Rows are points. Each copy is the shape, with its points in the same order, stretched, turned, moved and blurred by noise. Is it also mirrored, or only turned?

Shape (5 x 2):
[[ 3.1  1.6]
 [-3.3  3.5]
 [ 4.4  2.5]
 [-4.7 -6.3]
 [-1.4 -0.4]]
Copy 1:
[[-5.9  3.3]
 [ 0.2  7.4]
 [-6.6  4.0]
 [ 6.3 -1.9]
 [-0.5  3.0]]
Copy 1 is: mirrored
Copy 2, 5 rows:
[[ 1.3  5.6]
 [-3.2  1.7]
 [ 0.3  7.0]
 [ 3.0 -5.4]
 [ 0.5  0.6]]
Copy 2 is: only turned
Copy 3 (5 x 2):
[[-5.6 -1.0]
 [-1.0  5.8]
 [-6.3 -0.9]
 [ 5.3 -0.8]
 [ 0.1  1.0]]
Copy 3 is: mirrored
Copy 4:
[[ 1.0 -2.5]
 [ 2.9  4.1]
 [ 1.0 -3.8]
 [-5.8  5.0]
 [-0.6  1.7]]
Copy 4 is: only turned

Shape (6 x 3):
[[ 0.0  6.0  0.8]
 [ 3.1 -4.7  5.0]
 [-1.6 -4.7 -2.2]
 [-6.9  3.3 -0.3]
 [ 2.2  4.5  0.3]
 [ 1.1  1.9 -5.7]]
Copy 1, 6 rows:
[[ 4.2  5.5 -1.0]
 [-5.6  1.0  6.9]
 [-1.0 -3.5  0.8]
 [ 3.4  5.6 -6.1]
 [ 3.9  4.2  1.7]
 [ 6.1 -2.8 -0.4]]
Copy 1 is: only turned
Copy 2 (6 x 3):
[[-2.0  0.1 -5.7]
 [-6.2  5.9  2.6]
 [ 1.0  0.6  2.9]
 [ 4.9  1.7 -3.4]
 [-4.0 -0.8 -4.1]
 [-0.5 -5.4 -1.1]]
Copy 2 is: mirrored

Shape:
[[ 2.7 -0.5  2.1 -3.0]
 [ 3.0  1.0  6.5  1.4]
 [-0.9 -3.0 -4.2  3.2]
 [-6.2  5.1  5.2 -4.8]
 [-5.5  0.2  4.9  0.5]
 [-1.6  3.3 -3.7 -0.1]
 [ 1.4 -5.8 -5.4 -3.6]]
Copy 1 (7 x 4):
[[ -1.0  -1.5   2.5  -3.2]
 [ -3.2   4.2   3.3  -3.9]
 [  2.0   1.5   0.6   5.1]
 [-10.5  -4.7   1.2   1.0]
 [ -6.5  -0.6   5.1   2.1]
 [ -3.3  -1.1  -3.5   3.0]
 [  3.2  -4.1   2.2   1.5]]
Copy 1 is: only turned
Copy 2, 7 rows:
[[ 1.6  0.4  3.0 -1.3]
 [ 2.1  5.3  2.3 -4.5]
 [ 2.8 -1.0 -5.2  3.5]
 [-8.0 -1.6  0.6 -6.6]
 [-5.4  1.9 -1.7 -2.9]
 [ 0.3 -3.7 -4.3 -2.7]
 [ 2.9 -4.2  0.2  5.7]]
Copy 2 is: only turned
Copy 3:
[[ -0.6   2.9   1.5  -1.6]
 [  0.6   7.9   1.9   5.0]
 [  4.0  -3.4   1.4   2.2]
 [-10.9  -1.8   1.4   3.6]
 [ -3.9  -1.9   4.4   7.5]
 [ -2.6  -2.4  -3.1   0.2]
 [  3.4  -4.5   2.5  -6.1]]
Copy 3 is: only turned

Shape:
[[ 3.5 -2.0  2.2 -1.2 -1.9 -2.5]
 [ 1.5 -0.6  2.0 -5.0 -7.0 -3.1]
 [-1.0  6.2  1.0 -3.4  0.0  0.5]
 [-2.0  0.0 -5.9 -2.8 -5.6 -0.4]
 [-0.2  8.3 -6.3  5.1 -0.7 -1.1]
 [ 4.7  3.8 -2.9  5.2  3.7 -3.9]
 [-4.9  7.5  0.4  3.5  3.9 -0.9]
 [ 5.5 -2.3  1.1 -3.1 -4.5  4.1]
 [ 2.6 -0.6 -1.2  0.7  3.1  3.5]
 [ 2.2  4.6  0.5  5.2  2.3  1.1]
 [-3.4  3.4 -1.3  1.5 -2.7 -2.0]
 [ 2.5 -0.2  3.7  0.1 -3.3  0.4]]
Copy 1:
[[ -7.2   2.1   0.0  -6.8  -1.6  -1.6]
 [ -8.8   4.5   3.6  -5.7   0.9   3.4]
 [ -1.0   2.6   5.4   2.5   1.3  -1.8]
 [ -4.6   0.9  -2.0   2.8   3.8   4.9]
 [ -4.6  -2.6  -1.3  10.9   0.9  -5.3]
 [ -5.5  -2.1  -4.6   2.1  -1.0 -11.0]
 [ -0.1  -6.1   5.0   6.0   1.9  -7.5]
 [ -4.1   6.4  -0.5  -5.6  -6.1   5.2]
 [  0.7   0.4  -3.5  -1.4  -3.5  -2.2]
 [ -2.6  -2.5   0.6   2.5  -4.4  -5.9]
 [ -5.2  -3.2   2.6   2.6   2.1  -0.9]
 [ -6.1   1.5   3.0  -5.2  -4.9   0.9]]
Copy 1 is: only turned
Copy 2:
[[ 0.6 -1.8 -3.3  3.8  4.2 -2.1]
 [ 0.4 -4.8 -5.6 -0.1  8.2 -3.1]
 [ 3.0 -3.7  5.2 -3.6  3.2 -2.6]
 [ 5.5 -0.6 -6.1 -4.3  1.2 -1.7]
 [ 8.3 -1.2  2.2 -2.2 -6.6 -6.8]
 [ 6.3  2.0  2.9  5.2 -3.2 -6.2]
 [ 0.4 -1.1  7.8 -4.5 -5.0 -5.3]
 [ 3.3 -4.8 -4.3  3.3  3.4  3.2]
 [ 3.6  0.9  1.5  2.3 -2.1  2.0]
 [ 2.8 -2.5  4.3  2.1 -5.9 -2.8]
 [ 0.9 -1.8 -1.1 -3.9 -1.7 -5.1]
 [-0.8 -5.2 -2.0  2.5  1.8 -1.3]]
Copy 2 is: only turned
Copy 3 (12 x 6):
[[  3.7  -2.7   0.2  -0.5   0.8  -0.3]
 [  5.0  -8.0   2.9  -2.6  -2.7  -4.0]
 [ -2.8  -3.1   1.2  -5.8  -2.7   1.4]
 [  0.3  -9.4  -2.2   0.4  -4.2  -5.5]
 [ -1.9  -2.8 -10.2  -0.6  -3.6   3.2]
 [  0.7   1.1  -9.7   1.2   2.7   5.5]
 [ -3.5   5.3  -5.0  -4.8  -3.4   1.1]
 [  2.0  -8.3   4.9   1.4  -0.7   2.6]
 [ -2.9  -1.4  -0.8   2.0   1.3   4.6]
 [ -1.2   2.2  -4.5  -0.5  -1.4   6.2]
 [  0.5  -1.2  -4.3  -1.9  -4.5  -2.7]
 [  3.4  -2.4   2.1  -1.1  -2.6   0.7]]
Copy 3 is: only turned
Copy 4 (12 x 6):
[[ 0.9 -2.7  1.3 -4.2 -2.5  3.6]
 [-2.4 -3.3  1.1 -4.6  2.2  7.2]
 [-1.9  1.2  6.0  2.2 -2.2  4.2]
 [-0.9  2.9 -2.6 -1.6  4.3  5.5]
 [-3.3  8.3  2.3  0.2 -3.5 -0.1]
 [ 0.5  3.5  4.0 -2.9 -6.0 -3.2]
 [-3.8  2.8  3.9  5.3 -5.4 -1.2]
 [ 4.4  0.2  1.2 -3.4 -3.0  8.4]
 [ 5.2  2.1  1.9  1.0 -5.0  2.3]
 [ 0.1  3.6  3.7  0.6 -8.5  0.3]
 [-3.9  1.4 -0.2  0.0 -1.2  2.3]
 [ 0.0 -1.9  1.3 -2.7 -4.7  5.5]]
Copy 4 is: only turned
